Rows are points. The ring and each string are closed loops that go straight from each point to the next, and from the last back to the first. Before rounding, they use only three directions, however many columns there are. How many times does the string pass through the ring? Passing back the other way cancels.
In the rows, zero is written as 128.

Ring (10 x 3):
[[173 143 139]
 [157 174 150]
 [130 187 149]
 [ 91 184 136]
 [ 62 158 118]
 [ 57 133 109]
 [ 71 104 105]
 [ 98  91 108]
 [144  97 117]
 [167 117 127]]
String (28 x 3):
[[ 74 170  97]
 [ 46 191 113]
 [ 54 183 142]
 [ 75 165 157]
 [102 148 133]
 [103 159 101]
 [ 85 175 101]
 [ 56 192 122]
 [ 43 190 151]
 [ 65 169 148]
 [ 96 148 142]
 [ 82 153 148]
 [ 54 163 141]
 [ 82 149 143]
 [104 144 101]
 [ 79 149  83]
 [ 29 155  90]
 [ 63 147  86]
 [ 84 143  90]
 [ 70 145  85]
 [ 27 150  99]
 [ 23 152 135]
 [ 53 150 139]
 [ 80 146 135]
 [107 143  97]
 [ 77 155  94]
 [ 67 165  89]
 [ 99 154  87]]
Times through: 3
String (10 x 3):
[[151 135 105]
 [128 137 141]
 [161 139 165]
 [172 149 166]
 [135 149 156]
 [136 147 126]
 [165 155 110]
 [201 162 123]
 [215 152 140]
 [179 136  98]]
Times through: 0

Ring (10 x 6):
[[170 149 127 176 104 140]
 [155 187  94 163 111 157]
 [122 210  81 142 125 163]
 [ 80 209  94 120 142 156]
 [ 60 194 112 112 150 147]
 [ 47 151 144 114 154 128]
 [ 56 120 161 125 150 117]
 [ 97  90 176 151 132 109]
 [134  95 171 168 117 114]
 [162 120 152 177 106 126]]
String (8 x 6):
[[147 175 159 150 116 136]
 [138 148 134 159 117 136]
 [173 150 186 165 106 125]
 [198 109 182 191  92 119]
 [197 100 144 201  90 127]
 [165 116  93 191 102 142]
 [194 156 108 188  94 149]
 [192 186 141 171  98 146]]
Times through: 0
String (14 x 6):
[[101 197 148 123 136 141]
 [ 88 174 118 130 138 143]
 [ 74 210 146 107 147 142]
 [ 51 222 142  92 157 145]
 [ 34 197  94 102 160 151]
 [ 45 172  68 120 153 153]
 [ 49 187  66 118 152 157]
 [ 54 235  78 102 154 165]
 [ 88 249 122 105 143 158]
 [112 201 151 126 132 141]
 [ 99 167 101 141 132 147]
 [ 87 184  59 138 136 161]
 [ 84 172  60 140 137 158]
 [ 99 159 112 142 132 142]]
Times through: 0

Ring (10 x 11):
[[173 122 121 110 164 157 152 131 154 106  91]
 [160 137 123 112 157 162 139 128 148 100 109]
 [136 160 153 107 142 155 118 136 141 100 134]
 [108 171 170 113 121 142 115 146 132 117 144]
 [ 88 167 155 131 101 138 131 147 123 139 138]
 [ 86 153 138 144  95 134 152 148 120 157 120]
 [103 134 138 140 105 125 167 152 128 164  97]
 [148 108 160 114 139 113 174 161 151 154  67]
 [176  98 165  99 162 116 172 159 163 138  58]
 [186 103 144 100 171 135 166 146 163 120  66]]
String (13 x 11):
[[131 137 107 134 130 157 155 130 135 127 107]
 [152 140 174  96 152 135 131 149 152 112 109]
 [153 162 226  69 161 127  96 159 158  90 134]
 [122 182 237  77 139 124  85 163 147  98 156]
 [ 75 181 148 137  93 147 121 141 116 134 155]
 [ 68 162  90 169  80 159 156 129 106 156 135]
 [116 140 130 133 118 141 155 142 132 141 108]
 [141 129 200  96 140 108 145 168 153 139  92]
 [158 110 213  87 150  92 159 178 162 148  67]
 [164 112 183  95 155 112 159 163 160 136  72]
 [156 118 147 111 148 132 160 148 151 131  83]
 [147 116  75 143 138 164 178 123 138 132  84]
 [164 118  79 132 154 171 167 118 145 113  88]]
Times through: 1
String (13 x 11):
[[124 146  60 154 125 186 155 109 124 117 121]
 [128 144  65 150 128 183 155 111 127 116 119]
 [137 155  77 137 139 191 135 107 131  94 134]
 [149 170 182  86 158 155  95 139 150  78 147]
 [133 175 221  79 146 131  90 157 149  93 149]
 [126 159 202  95 135 125 116 159 145 117 129]
 [116 149 145 125 121 140 142 144 134 132 118]
 [ 95 151  89 158 101 161 158 127 117 144 122]
 [ 57 179 112 162  75 156 137 133 104 150 154]
 [ 87 189 218 102 109 123  95 162 130 122 162]
 [133 174 249  69 146 116  88 168 153  99 145]
 [146 149 192  90 150 130 121 154 152 109 118]
 [129 142 116 131 130 156 148 132 135 124 113]]
Times through: 2
